Rows are points. Any point is a mix of the corners, with weights that add up to 1. It lies inside the corners' shape when no weight is negative. Is each point inside? If not, which corners have a negative weight?

Corners:
(1): -16 31
(2): 5 -2
(3): -75 15
Points:
1 24 => outside (3)
-85 19 => outside (2)
7 11 => outside (3)
-18 26 => inside
-33 1 => outside (1)
-44 5 => outside (1)

Corners:
(1): 3 19 2 -55 18 -9 30 80
(2): -23 35 -24 6 12 7 -52 42
(3): -10 -22 64 -78 59 -6 -35 -10
(4): -24 -76 41 -32 -16 42 1 -12
(5): 18 -54 21 -24 48 -8 7 15
(6): 24 -11 15 -80 -57 42 -22 77
(7): 2 -49 24 3 16 79 2 -63
(8): -6 63 34 85 -27 47 -2 47
(9): 37 -1 38 35 6 -13 50 -35
Points:
-1 -24 32 -22 30 10 1 0 => outside (6)
19 -13 -1 39 54 -2 26 6 => outside (3, 4, 6)
17 -14 14 -32 30 -3 9 8 => outside (4, 8)
-7 -6 4 -2 1 29 -16 41 => outside (3, 9)
-16 -51 34 -27 -6 33 -4 -2 => inside
-1 -17 17 -49 9 10 -18 51 => outside (7, 9)
7 13 22 26 -12 16 14 33 => outside (3, 7)

Corners:
(1): -36 15 -27 35 27 -11 34 -22 3 61 -1 -11 17 54
(2): -3 -44 6 -9 -8 -35 24 -25 9 17 -16 3 42 -40
(3): -19 38 59 13 58 -64 -1 -28 28 -51 1 20 55 -19
(4): 8 -63 16 90 28 81 3 29 34 52 -29 28 1 9
(5): 50 1 -35 6 -51 18 -34 -22 -9 37 27 74 -93 -17
(6): 7 38 -34 -8 -44 -7 53 -36 17 -30 38 -73 35 -68
(7): 21 10 -17 -4 54 -39 -21 38 -29 62 -42 53 21 35
(8): 7 -26 28 3 36 -19 -3 -10 -14 -37 -39 30 17 75
(9): 26 -27 0 -47 -25 0 -29 -15 40 24 -6 53 -20 6
(10): -89 -29 77 -37 55 -2 54 -37 -45 -29 33 33 70 -105
(11): 46 -18 -21 63 -49 58 -42 2 -3 -2 -39 37 -11 -18
(12): -42 9 -4 12 -51 -51 -1 -25 19 -84 -3 -107 48 -13
(13): -37 0 83 18 13 -22 -1 -2 -3 -38 9 46 44 8
(14): 36 46 30 38 -7 -2 -8 -13 -19 23 14 -25 3 2
(15): 24 2 -54 21 -58 35 14 44 -29 56 -95 -39 -60 10
Points:
-12 -12 22 2 3 0 11 -17 -6 -9 -6 12 13 -13 => outside (7)
-7 -2 21 7 10 -7 7 -18 -2 -3 8 13 25 -22 => outside (15)
-26 -27 25 -7 23 -16 23 8 4 -10 -36 2 45 -20 => outside (1, 5, 11, 14)
3 -8 9 15 1 -2 0 -14 8 6 1 18 10 -9 => outside (15)
22 3 -30 20 -21 1 1 0 4 19 -33 -17 -12 19 => outside (10, 13)
4 -3 -1 18 4 7 -3 -5 -4 4 -17 14 2 1 => outside (2, 13)

Corners:
(1): 93 -10 20 29 8 -55 -10 -11 -25 -67 -3 -26 7 -55 22 55 30 -4 23 -21
(2): -16 22 18 -28 43 -10 7 23 -22 -19 25 -40 44 50 4 -36 -70 12 13 2
(3): 15 -22 17 40 33 14 -36 -65 19 -20 33 -50 25 -33 -21 -8 43 -32 -23 -38
(4): -43 41 5 -32 5 -45 -3 21 2 -31 -4 -32 38 49 8 -82 -30 16 69 -8
(5): 44 -67 -23 4 15 -3 -31 -56 -7 -69 7 -15 -22 -37 15 89 28 -3 -20 -28
(6): -42 22 29 -85 35 -38 -5 27 -22 14 1 -35 -14 26 -32 -44 -31 -14 34 -29
(7): -29 -7 44 -50 22 -36 7 33 -26 44 31 -29 2 58 2 -53 33 -8 48 -10
(8): 13 -33 -63 4 -31 49 19 -20 19 74 -32 69 29 -93 60 -3 -16 -37 -62 24
(9): 29 1 -31 22 -7 32 -60 -53 7 23 26 17 -1 -29 24 17 47 -77 -80 32
(10): -36 26 12 -48 12 -24 19 -11 -14 1 -16 -11 28 22 5 41 -58 7 65 13
(11): 41 -20 11 19 -50 42 44 -13 -11 26 -82 39 -61 -55 4 19 8 -33 -30 15
(12): -50 4 19 -63 22 -58 7 19 37 20 28 -7 33 58 -36 -41 -46 42 20 25
(13): 34 -9 -24 38 -2 56 -4 -25 0 79 -53 52 -20 -62 56 8 22 4 -38 27
(14): 24 -35 -13 58 -18 74 1 -12 4 13 12 79 -39 -110 43 7 8 5 0 27
(15): 21 -21 -58 66 -41 91 11 12 6 52 -16 76 3 -102 33 46 39 -3 -30 34
(16): 14 1 -21 -14 -22 49 0 0 57 64 2 7 7 -26 48 -11 -31 4 19 -8
(17): -47 31 -8 -36 56 -58 34 -20 19 2 47 7 9 62 -10 -36 -28 -5 0 -22
(18): -42 -4 25 -5 7 -68 -33 6 -30 9 31 -28 10 64 -43 -24 -32 -10 39 -38
(19): 32 -30 -21 46 49 -23 -15 -28 57 -20 -16 -21 -23 -47 21 50 -5 -60 -21 -1
(20): -37 -19 19 20 -70 74 -11 1 5 78 -13 20 -19 -105 58 42 21 -2 -31 -6
(21): -65 46 70 -144 49 -67 -11 47 45 28 -26 7 58 90 10 -29 -36 -17 6 -49
Points:
14 -12 -3 12 7 12 -3 -15 7 4 4 1 -3 -35 17 6 5 -11 -2 1 => outside (18, 21)
-9 6 10 -17 8 -14 -21 -4 1 7 16 -5 9 1 4 -3 8 -5 13 -13 => outside (2, 8, 11, 19)
-1 -8 8 -7 0 -8 6 5 -8 10 -9 10 0 -24 17 9 -5 0 9 -1 => outside (3, 9, 16)
10 -13 9 -12 19 -16 -7 -1 0 -11 -4 -15 0 1 1 9 -8 3 25 -11 => outside (8, 9, 17, 20)
11 -4 0 1 1 -3 -1 -2 -1 6 -5 6 6 -24 13 16 1 -6 6 -1 => inside
-24 -8 -5 -21 4 8 -12 -2 12 29 14 10 19 -5 14 -19 -3 -1 -9 -7 => outside (1, 10, 11, 19)
6 2 5 -9 8 -12 -3 -9 -3 1 -3 -4 8 -11 13 11 -7 -9 13 -2 => inside

Corners:
(1): 13 -15 -24 59 -43 85 -61 -35 25 -16 69 40 21 -54 60 66 -78 -54 -74 -4
(2): -25 -92 -132 -7 -107 25 -11 -3 42 5 -4 16 26 52 20 6 20 -32 -67 28
(3): -26 -35 -27 21 -47 -74 -36 2 0 -1 -28 34 2 -18 49 -38 41 53 28 48
(4): 35 71 18 6 67 79 1 88 -29 -24 -105 28 -68 -2 17 16 44 -48 -32 -21
(5): 46 31 -13 6 -48 -7 -1 6 10 15 22 30 73 9 28 37 -23 20 4 26
(6): 21 -16 -66 22 -53 55 -61 -22 53 -17 -8 49 66 -2 -62 74 112 -6 12 -23
(7): 11 6 21 6 -21 17 -3 -49 -49 -11 30 -23 -11 8 45 -28 -47 51 8 43
(8): 51 27 -31 -21 -17 22 -2 -25 -23 34 27 38 -7 40 24 4 22 -40 23 10
(9): 4 16 -3 21 -4 42 -46 -40 -32 59 -35 4 3 12 18 -20 23 8 83 36
(10): 13 -21 0 -9 -28 68 -1 -88 50 16 33 -9 -21 -19 -21 92 8 -56 3 10
(11): -28 33 47 -13 51 5 21 -60 -25 -40 2 42 -37 -54 -10 -65 6 -14 40 52
(12): -23 -2 -14 -20 -9 27 -23 3 28 -15 -38 19 18 14 25 2 59 53 -43 6
(13): -13 -48 15 12 -12 -23 -67 11 -1 -12 52 43 -25 16 -16 -46 -3 4 38 50
(14): -22 -50 -34 53 -17 62 29 37 22 52 0 11 41 -16 34 42 9 -28 36 -43
(15): 4 35 15 -30 21 -33 11 99 -7 -37 -64 57 -33 43 66 38 -38 20 8 -34
(16): -25 -37 2 -66 -23 -16 57 0 -33 13 -29 34 11 31 36 16 58 -42 8 19
(17): -9 11 14 -1 -37 16 -74 31 -21 14 -23 23 5 10 -36 -36 1 14 15 -11
(18): -5 17 -45 96 -61 10 -37 9 14 -25 14 27 32 40 70 33 -28 -56 -51 11
(19): 9 -63 -15 13 -19 -33 -14 -53 21 -1 -53 23 20 9 20 -39 34 53 53 -2
(20): -24 0 -22 -30 29 -21 -36 37 -32 -39 -18 -36 8 41 23 -39 67 -27 -16 40
(21): 16 34 20 22 52 39 -20 -35 -21 9 54 40 26 -66 -15 52 -54 37 -26 -1
Points:
-4 -12 -21 11 -28 3 -30 -4 6 -3 -11 27 15 0 13 4 30 12 8 14 => inside
2 2 -3 8 -8 19 -22 -15 -13 7 -2 20 3 2 16 0 3 7 18 19 => inside
-10 -39 -19 -10 -39 -23 -10 -3 0 12 -18 9 10 42 34 -22 26 17 25 22 => outside (1, 4, 6, 11, 21)
5 24 28 5 29 36 20 12 -17 -17 28 14 -12 -4 43 24 -25 -25 -17 9 => outside (2, 3, 6, 9, 17, 19)
-6 -12 -18 8 -28 9 -26 6 3 -2 -1 25 5 14 19 0 21 -8 5 20 => outside (19, 21)
-1 -13 -9 11 -18 14 -28 -12 3 -5 1 24 8 -2 20 0 4 3 0 13 => inside
-3 -12 -9 10 -15 8 -22 -3 2 -4 -9 23 8 1 17 5 8 9 7 13 => outside (8)
-3 -15 -23 2 -24 19 -15 -1 9 3 -9 29 16 7 17 17 21 -11 -3 5 => outside (7)

Corners:
(1): -13 15 15 40 -13 69 78 -8 20 -34 -53 -46 7 -27 -65 37 37 39 -59 15
(2): 49 -13 -28 -64 -25 30 -40 4 28 88 78 10 1 29 43 20 -8 11 61 -37
(3): 12 16 63 -48 6 -5 -50 -44 33 -6 17 61 -30 20 74 45 -51 -28 49 24
(4): 3 35 3 -8 6 -31 31 24 66 -57 48 3 50 0 -41 52 22 22 -61 16
(5): 20 9 -18 -5 28 -2 -35 -7 -11 44 30 26 -25 77 48 36 -42 -78 44 -9
(6): 33 -1 39 -67 40 -15 -7 1 26 36 47 1 -30 -9 26 49 15 -44 140 12
(7): -4 -3 5 -8 48 -7 -85 4 19 51 28 -12 -14 6 14 22 -87 -32 42 -55
(8): -90 4 -17 -2 3 -65 -60 36 -32 -11 -73 -7 14 38 -39 -23 -10 -6 -29 36
(9): -59 8 -29 4 2 -22 17 54 -39 -7 6 -4 35 -15 -4 -62 -12 -3 -22 -3
(10): -50 -10 -24 4 2 -29 17 77 -23 -10 -38 -24 3 -10 -29 4 -49 23 -50 -25
(11): 30 -16 -12 23 34 9 9 59 2 -8 3 -16 2 -47 -18 -32 -12 64 -15 43
(12): -13 -52 -19 6 46 -30 -13 33 -67 -23 -45 56 76 82 20 -1 23 -27 -11 -61
(13): -48 -56 16 24 -34 -31 -22 84 -29 -33 15 -29 7 21 -34 -56 52 19 -63 -18
(14): 34 -13 -24 -76 45 13 -44 -44 18 53 39 0 -70 6 -13 39 -26 -61 52 -52
(15): 16 55 0 -23 -5 -42 -68 14 -27 3 -4 39 28 27 -7 32 -12 -93 22 -44
(16): -1 -35 -9 13 -30 51 39 -8 28 -32 10 -36 32 -34 -51 31 -10 13 3 46
(17): 15 16 98 -34 11 22 49 -7 -39 -44 4 -55 29 51 -68 21 37 -1 -51 64
(18): -14 9 -7 29 24 -45 14 3 -28 -32 -8 52 59 84 -16 -57 -22 -14 13 -39
(19): -11 54 8 -56 42 3 -65 12 -24 8 55 59 -29 44 -2 49 -35 -41 90 -14
(20): -48 5 -12 28 -12 -49 0 -6 -72 53 15 61 32 3 -16 -14 13 -1 19 -4
(21): 18 7 11 -20 17 12 21 -29 -21 -50 33 -62 16 -13 19 40 44 85 -29 11
Points:
-61 -2 11 24 -7 -26 -5 41 -49 -29 -48 13 26 31 -32 -27 -9 -10 -32 24 => outside (2, 4, 6, 7, 14, 21)
-2 2 9 -14 10 -9 -6 5 -4 -13 21 -7 9 8 -1 19 7 12 -3 0 => inside
-13 0 2 -14 4 -9 -9 17 -14 -4 12 -1 5 8 -10 11 7 -2 -3 4 => outside (7, 18)
-10 3 1 -5 6 2 -1 4 -6 0 -4 -4 2 7 -24 15 3 -7 -4 -6 => inside
-7 19 -2 -26 10 -12 -25 2 -19 9 3 15 14 16 -6 14 -17 -31 25 -22 => outside (4, 5, 11, 13)
-8 9 15 -23 12 -15 -4 12 -16 -16 17 -5 8 11 -25 33 34 -33 23 6 => outside (2, 3, 7, 10, 11, 18)
-16 9 4 15 -4 -10 -5 16 -8 -11 3 -3 16 12 -21 6 -10 16 -21 12 => outside (6, 9, 12, 14)
-16 1 -1 -1 9 -10 -22 8 -28 -3 8 20 21 34 11 2 3 -12 26 -20 => outside (4, 10, 11, 14, 17)
